Every row gives one point. Each copy is the shape, with its points in the same order, turned, moved and blurred by noise. Some copies are also mirrored. Which?
(in the rows, 128 means zero)

Shape, 8 rows:
[[119 146 167]
 [174 147 156]
 [ 92  79 103]
 [101 161 162]
 [104 164 147]
 [ 96 169  65]
 [126 130 154]
 [142 134 154]]
Copy 1 (8 x 3):
[[157 132 155]
 [163 149 106]
 [ 67 103 141]
 [160 110 164]
 [161 100 155]
 [126  38 112]
 [140 135 148]
 [148 142 127]]
Copy 1 is: mirrored
Copy 2, 8 rows:
[[160 152  85]
 [116 135  58]
 [141 106 167]
 [164 173  97]
 [152 176 102]
 [ 94 191 162]
 [149 137  95]
 [137 133  82]]
Copy 2 is: only turned
Copy 3, 8 rows:
[[161 122 124]
 [170 178 130]
 [ 73 123  96]
 [163 110 142]
 [150 113 151]
 [ 83 129 189]
 [146 134 120]
 [155 151 115]]
Copy 3 is: only turned

Shape, 10 rows:
[[ 69 140 111 146]
 [146  93 180 142]
 [ 73 139 134 170]
 [116 126 127 163]
 [119 137 123 107]
 [129 186 124  84]
 [114 122 210 122]
 [132 117 121  68]
 [148 128 166 156]
 [126 145 125 145]]
Copy 1 (10 x 4):
[[173 175 131 166]
 [132 118 202 108]
 [181 166 162 177]
 [144 141 151 163]
 [167 155 118 112]
 [185 135  87  96]
 [176 137 205  92]
 [135 160 111  78]
 [153  95 171 128]
 [158 127 137 146]]
Copy 1 is: only turned
Copy 2:
[[170 139 103  76]
 [ 88  84 144 116]
 [143 131  95  60]
 [124 139 126  87]
 [153 129 123 136]
 [157 148  87 171]
 [105  61  95 121]
 [167 111 146 167]
 [ 85 118 121 113]
 [126 146 116 113]]
Copy 2 is: mirrored

Shape (13 x 8):
[[ 78 155 107 122 144 143 134 111]
 [162 130 115 152 150 190  56  82]
 [120 184 149  97 106  93 108 172]
 [146 123 117 128 118 137 135 115]
 [ 82 130 156 124 148  90 127 163]
 [112 114 111 145 132 122 130 149]
 [ 93 140  91 174 166 179 109 177]
 [111  76 108  85 135  83 108 141]
 [159 119  50 105 135 149 125 120]
 [122  96 109 150 153 110 102 116]
 [ 84  98 166 140 145 155 136 137]
 [ 84  55 127 154  85 172 113 105]
 [142 171 156 136 173 110  80  95]]
Copy 1:
[[128 165 138 142 143 151 132  60]
 [186 157 141 175  62  94 151 108]
 [ 56 164 154 116 143 137 141 139]
 [152 121 128 124 110 146 140 123]
 [105 191  98 100 164 140 143 133]
 [137 146  98 111 131 129 149 109]
 [155 156 111 112 143  57 158  60]
 [131 179 106  71  96 175 170 133]
 [170 127 150  82  68 133 140  88]
 [158 167  75 111 106 133 138 114]
 [169 174 104 133 183 145 169 117]
 [179 127  76 148 127 169 218  96]
 [130 196 126 164  96 114  96 139]]
Copy 1 is: only turned
Copy 2, 13 rows:
[[147  96 108 157 138 147 150  84]
 [137 160  82  84 214 169 130 131]
 [ 49  68 124 146 112 128 116 119]
 [128 131 126 112 126 142 121 129]
 [105  96 132 178 134  94 130 110]
 [130 123 136 145 134 126 154 132]
 [127 119 157 170 193 178 189 119]
 [110 178  96 172 104  89 142 147]
 [135 173 106 141 103 195 143 148]
 [148 138  98 151 148 109 153 158]
 [140 131 150 153 175  98 121  88]
 [156 173 132  92 157  85 177  81]
 [115  78  70 135 182 144  86 141]]
Copy 2 is: only turned

Shape (12 x 9):
[[118  99 145 101 131 221 103 137 144]
 [109 144 162 127  85  82 122 109 124]
 [142 152 136 114 145  88 140 138 107]
 [123 102 141 133  83  86 126 109 114]
 [126 150 159  45 128  73 130 121 153]
 [117 130  82 132  90 131 150 113 118]
 [113 149  46 119 136 137  85 141 146]
 [131  91 129 156 153 188 127 114 150]
 [164 124 141 137  98  96 141 146 138]
 [117  95 132 134  93  86 151 109 133]
 [130  54 162  51 104 134 100 107 104]
 [116 127 123 154 138  81 157 222 115]]
Copy 1 (12 x 9):
[[179 182 110 148 105 186 100 138 105]
 [ 86 156 134 101 131  84  88 121 130]
 [104 137 154 114 116 105 144 158 158]
 [ 90 124 108 127 146  89  91 122 128]
 [ 71 182 152 118  94  85 145 141  93]
 [144 161  90 123 157 105 139 101 147]
 [200 137 141  97 144 111 171 107 112]
 [156 122  88 119 111 191 101 129 132]
 [ 94 130 126 110 166 116 124 165 128]
 [ 78 124 105 128 146 102 112 107 126]
 [120 149 102 203  98 109  90 147  80]
 [101 111 196 135 178 145 158 137 168]]
Copy 1 is: only turned
Copy 2 (12 x 9):
[[157  75  94 172 180 167 151 155 113]
 [155 172 119  96 129 152  70 151 135]
 [126 136 132 110 127  90  87 162 160]
 [161 184 124  98 116 144 112 153 126]
 [100 155  67 114 126 115  67 190 145]
 [134 112 130  90  96 148 133 118 117]
 [116  91 122 126 119  92 113 119  55]
 [136 113 127 174 165 145 157 103 133]
 [162 155 103  87 136 103 118 129 152]
 [135 184 122  94 121 146 127 143 135]
 [156 162  82 159 117 157 153 220 117]
 [128 139 159  48 188  68 129 159 136]]
Copy 2 is: only turned
Copy 3 (12 x 9):
[[159 155 131 193  93 104 182 136  78]
 [163 122 142 109 118 174  91 100 112]
 [103 122 138 120 124 161 114 137 131]
 [161 123 111 137 107 178  87 103  96]
 [113 102 141 102 181 113 106 109  91]
 [160 134 102 175 112 145  78 144 140]
 [152 175 122 198 167 144 127 132 163]
 [161 171  93 154  71 126 183 129 119]
 [136  84 102 136 119 182 124 108 114]
 [154 119  81 133 107 150  89 106 111]
 [129 155 110 149 137 130 110 122   7]
 [ 75 105 130 179 101 177 115  80 167]]
Copy 3 is: mirrored

Shape:
[[116 137 168 161 122 101 114  98 161 144 126 163]
 [172 176 117 111 141 153 115 121 115  58 159 123]
 [144 145 152 108 115 116  98 144 115 137 137 168]
 [127 136 123 167 119 115 100 101 103 148 117 102]
 [ 94  98 197 147  75 140 176  70 128 122 118 160]
 [ 72 121 155 133 113 166 174 151 107 177  93 113]
 [108  91 148  99 144  89 111 121 129 123 107 109]
 [130 119 162 122  74 159 162 120 159 148 146  99]
 [176 193  78 107 192 101 147 118 113 111 193 133]
 [ 92 117 110 129  69 134 155 122 141 137  86 154]
 [ 95 123 128 155 170 120 108 113 179 127 110 156]
 [ 92  77 132 119  86 165 140  90 120 165 145 151]
 [155 121 162 117 172 109  73 118 152 126 115 137]
 [158 211  76 105 175 140 115 123 136 134 178 123]
 [111 186 130 136 157 118 110 125 123  88 205 158]
 [ 94 135 181  87  86 156 146  64 121 153  87 130]
 [ 64 122 163  94  45 142 138  98 135 146 120  95]
 [138 168 105 122 165 170 108 116 117 108 167 133]]
Copy 1 (18 x 12):
[[ 72 103 144 110  82 103 140 113 131 118 154 121]
 [102 157 175 147 153 142 175 165 105  81 125 186]
 [ 89 141 132 108 103 135 121 128 161  85 128 135]
 [115 122 181  96 136  76 108 126 126 130 139 148]
 [ 51 114 118 140  89 135  62  92  73 127 181 126]
 [ 94 116 141  92 149 151  76  90  81 156  95  86]
 [ 90 102 134 151 154 100 112  78 150 106 114 138]
 [115 139 138 158  89 130  86 142  94 159 117 123]
 [101 195 132 119 163 103 223 154 136 128 136 176]
 [141 116 121 107 107 138  96  82  83 111 160 108]
 [ 86  74 156 128 134 111 178  92 128 118 150  99]
 [113 126 132 141 126 155  70 113 120 145 190  95]
 [ 67 123 177 153 118  98 163 102 179  95 118 127]
 [129 179 170 113 143 145 218 156 143 144 126 161]
 [ 75 122 142 110 140 153 192 178 140 121 158 174]
 [ 81 148 166 128  95 163  71  50 101 143 151 149]
 [118  97 142 141 100 170  47  89 104 166 129 160]
 [107 152 188 126 162 148 169 161 129 121 137 147]]
Copy 1 is: only turned
Copy 2:
[[137  95  86 134 109 111 111 155  98 131 145 114]
 [ 94 126 177 101 168 134 147 140 138  67 112 112]
 [151 129 122 117 134 153 139 158  81 108 100 117]
 [106 112 111 136 104 115 178 123 130 150 118  93]
 [ 96  95  77 165  94 194 121 143 113 114 210 140]
 [156 163 125 187  92 165 133  88 140 153 173 145]
 [128 126  66 127 160 124 168 106 103 136 122 153]
 [101 144 105 125  72 183 101 113 142 130 130 154]
 [126  88 205  69 132  85 169 118  96  72  94 156]
 [130 103 109 129 123 187 111  89 112 165 170 102]
 [138  96 116 144 152  85 105 131 110 152 140 132]
 [108 113 125 140  98 203 131 144 116 192 149 161]
 [119 133  91 140 156  88 132 152  75 112  93 129]
 [125 124 216  70 121  89 141 129 103 103  96 131]
 [156  98 177  79 149 112 149 196 140  88 132 135]
 [ 87 176  99 139  96 171 137 130  88 145 185 121]
 [104 170  84 104 100 193 129 122 141 158 177 124]
 [106 124 202 115 147 119 141 161 121 117 109 135]]
Copy 2 is: only turned
Copy 3:
[[164 129 178 165 134 120 102 123  78 126  90 136]
 [109  85 116  93 149 184 104 171 143 120  93 117]
 [118 158 178 138 129 144 107 153 123 126  92 149]
 [125 102 155 138  98 115 121  98 112 114 127 122]
 [181 113 141 148 160  80  76 112  95 148 111 219]
 [138 152 158  95 142  90 155  88  95 138 175 181]
 [166 173 117 135  97 146  88  99 105 124 130 135]
 [142 111 140 125 115 129 124 146  70 123 144 214]
 [ 98 107 102 116 156 190 167 145 132  72  49 102]
 [134 138 147 175 161 104 116 132 114 133 178 171]
 [202 140 157 161 140 143 134 122  97 134 124  96]
 [176 128 138 145 116  80 141 134 144 118 145 201]
 [175 147 163 135  97 186  97 119 116 130  96 114]
 [113 103 142 101 157 184 178 161 129  59  90  97]
 [136 124 127  94 162 121 124 183 111  97  56  92]
 [175 128 179 113 156 125  76 100 116  88 161 213]
 [153 139 147 123 122  86  80 135  81  85 179 198]
 [136  99 143  85 142 165 141 161 140 109 104 112]]
Copy 3 is: mirrored
Copy 4:
[[ 93 127  73 118 136 149 107  78 133 152 103 162]
 [156 117 152 149 108 145  64 126 145 150 177 114]
 [134 100 111 119 170 143 103 114 122 128 139 160]
 [154 142 112 129 113 111 130 115 160 172 100 168]
 [ 50  85 148 120 117 135 125  30 144 163  84 162]
 [100 127 160  74 107  83 121  81 149  89  85 187]
 [105 139 117 142 133  90 133 113  86 143  97 138]
 [ 70 115 140  97 103  93 133  66 145 142 168 163]
 [208 136 112 126 112 161 104 107 128 119 183  54]
 [ 57 134 154  71 148 125 118 114 162 144  96 144]
 [ 93 141  65 129 102 137  99 126 130 123  85 135]
 [ 73  64 137  93 112 118 164  99 163 139 106 148]
 [131 129  77 151 127 132 106 126  77 139 128 162]
 [195 130  88  89  96 142  77 131 150 122 187  84]
 [151 105  84 155 137 131  62  89 169 118 151  99]
 [ 88  74 149  67 110 102  99  72 103 178  95 172]
 [ 65  90 145  74 138  44 118  77 146 174 106 153]
 [159  97 116 131  90 135  85 133 158 121 159 119]]
Copy 4 is: only turned

Shape, 15 rows:
[[142 159 110 123 162 114 132 138 115 106 108 114]
 [107 103 120 113 163 164 186 121 161 189 128  71]
 [165  74 107 115 111 175  96 165 119 157 133 114]
 [132 118 119  82  94  98 113  78  89 183 161 127]
 [102 162 171 140 125 125 111 162  87 137 137 144]
 [ 75 115 150 122 140 170 121  89 175 185 177 101]
 [106  83 141 152 120 168 112 154 114 187  79 138]
 [175 102 151  90 115 120  99  91  78  90 149 133]
 [145 121 168  85 177  85  99 115  91 176 156 100]
 [134 105 105  72 159 150 133 122 145  97 161 132]
 [159 127 111 102 115  90 128  99 176 119 133  64]
 [145 165 182 126 100 170  97 164 164 146  96 141]
 [176 137 139 166 162 134 163 124 169 112 156 116]
 [ 87  89  88  98 107 129 179 152 154 105 127 144]
 [ 79 153 166 164 104 107 185 103  74 135 162 108]]
Copy 1 (15 x 12):
[[116 149 152 162 137 127 126 114  95  75 134 135]
 [143  93 158 134 152 202 118 173  91 146  97 109]
 [ 83 122  61 161 157 156 156 129 115 151 136  92]
 [ 60 120 123 118  65 124 160 121 110 150  67 123]
 [146 203 108 153 106 108 139 141 132 133 130 150]
 [179 115 112  86 113 194 166 129 111 149  89 109]
 [132 161 102 166 134 156 102 118 137 187 146  84]
 [ 56 144 145 136 113  84 208 115 129 109 140 108]
 [ 99 151 151 123  90 107 170 156  48 143 123 107]
 [ 94 109 140 140 151 170 202 113  96 104 148 155]
 [ 76 115 141  71 169 127 134 117  87  75  92 108]
 [156 190  97 133 189 106 141  91 118 148 106 119]
 [162  82 131 121 165  99 143 127  95  81 143 125]
 [ 82 117 126 125 164 191 124 124 155 123 148 188]
 [144 142 143 115  73 109 118 190 183  97 102 145]]
Copy 1 is: mirrored
Copy 2:
[[132 122 112 139 134 144 184 129 127 116 117 150]
 [148 197  98 103 129  77 154 182 131 148 152  78]
 [ 99 115 118  87 142  98  89 175 127  99 171 158]
 [ 81  80 178 147  96  93 141 165 155 131 156  87]
 [ 68 124 134 121 137 162 142  98  95 125 146 105]
 [100 176 132 140 138  73  94 150 132 187 132  75]
 [ 91 135  74  73 108 134  99 122 140 127 192 104]
 [139  66 192 153 149 133 121 133 147 102 157 137]
 [103 144 193 131  99 160 135 169 151 114 124 105]
 [146 115 120 174 174 113 123 185 122 133 133 136]
 [148 142 159 169  97  67 167 147 124 131 143 166]
 [112 118 118  84 116 134 108 103  59 177 154 156]
 [175 150 119 130 133  91 135 118  82  99  90 121]
 [127 124  60 184 146  98 149 166 105 115 194 113]
 [ 97 139 148 145 148 106 184  72 116 106 157  36]]
Copy 2 is: only turned

Shape (17 x 12):
[[113 138 154 110 108 124 112  74 115 132 101 107]
 [152  93 138 161 162  93 140 139 124 127 155 102]
 [ 97 111  91  96  55 120  25 148 145 141  86 130]
 [112 131  64 151  51 131  81 135 103 114  94 151]
 [ 82 140  72 117  73 144  78 161 150 169 119 145]
 [118 119 171  68 145 134 115 107 102  83 120 134]
 [158 116 165  95 106 168 129 117 108 129  91  91]
 [130 110 152  62 117 153 109  88 112 149 101 163]
 [ 79 122  84 109  73 106 102 174 165  98  71 129]
 [ 96 130 150 155 153 105 129 168 110 106 170 107]
 [136  88 172 136 134 148 151 151  75 123 165 105]
 [124  62 197  92 100 147 134  73 124 124 146 143]
 [111 108 130 124 126 117 177 133 125 126 182 110]
 [146 135 188 147 120  99 154 161 111 133 139 143]
 [158 107 133 145 166 121 151 155 107 118 132 134]
 [153 114 152  53 100  99 127 112  92 127 140 122]
 [ 55 105  79 129  86  95  95 166 104 151  66 127]]
Copy 1, 17 rows:
[[154 103 146 188 127  99 163 141 109 125 154 114]
 [106 150 113 124  70 127 138 108 128  98 101 108]
 [179 140 191 122 156  76  69 177 127 132 198 106]
 [137 155 156 128 172 115 106 199 133 161 165  77]
 [157 147 163  79 174 102 112 143 137 155 207 113]
 [ 97  68 155 167 121 104 124 133  90 127 123 156]
 [141 122 157 188 158 111 140 115 141 120 105 166]
 [145 100 175 172 134 133 130 110  83 151 160 156]
 [132 151 143 104 131  67  99 210 143 126 187 144]
 [ 88 108 117  87  89  77 149 111 142 128 105 108]
 [ 74 138 162 137 111 101 154  85 138 123  70 131]
 [ 80 119 200 215 107 119 148  83 110 123 153 145]
 [ 77 135 151 110 102 123 190 111 135 106 129 129]
 [109 116 135 132  72 114 157 115 170 166 103 134]
 [ 99 142 103 117  98 135 136 116 121 136  89 141]
 [134  90 206 151 101 138 150 142 110 107 109 147]
 [161 178 155  86 133  48 126 186  93 156 171 120]]
Copy 1 is: only turned
Copy 2, 17 rows:
[[125 125 102 108 134 157 146 150 111 110 107 154]
 [148 148 137 128 121  70 119 157 115 138  69  83]
 [177 120  85  65 162 102 138  64 143  46 146 165]
 [155  71  88  89 133  87 166  93 178 100 149 145]
 [145 104 127  70 154 102 107  93 172  62 172 131]
 [129 163  90 131 160 133 145 138  72 152 142 135]
 [ 88 155 126 111 125 139 151  98 105 139  96 157]
 [109 131 129  96 201 153 152 122  94 127 131 152]
 [186 100  96  83 117  85  88  81 132 107 166 174]
 [162 170 122 124  96  84 122 165 123 135 134  77]
 [105 182 140  99 112  86 162 149 110 165 111  87]
 [103 179 122  75 184 108 163 177  93 147 106 170]
 [103 140 140 101 118  68 104 181 105 135 128 102]
 [157 154 184 130 107  94 157 159 110 144 121 123]
 [141 136 148 140 136  83 131 130 118 166  98  87]
 [107 129 126 106 146 107 166 135  43 107 125 134]
 [195  83 106  34 117 116 117  88 140 109 148 116]]
Copy 2 is: only turned
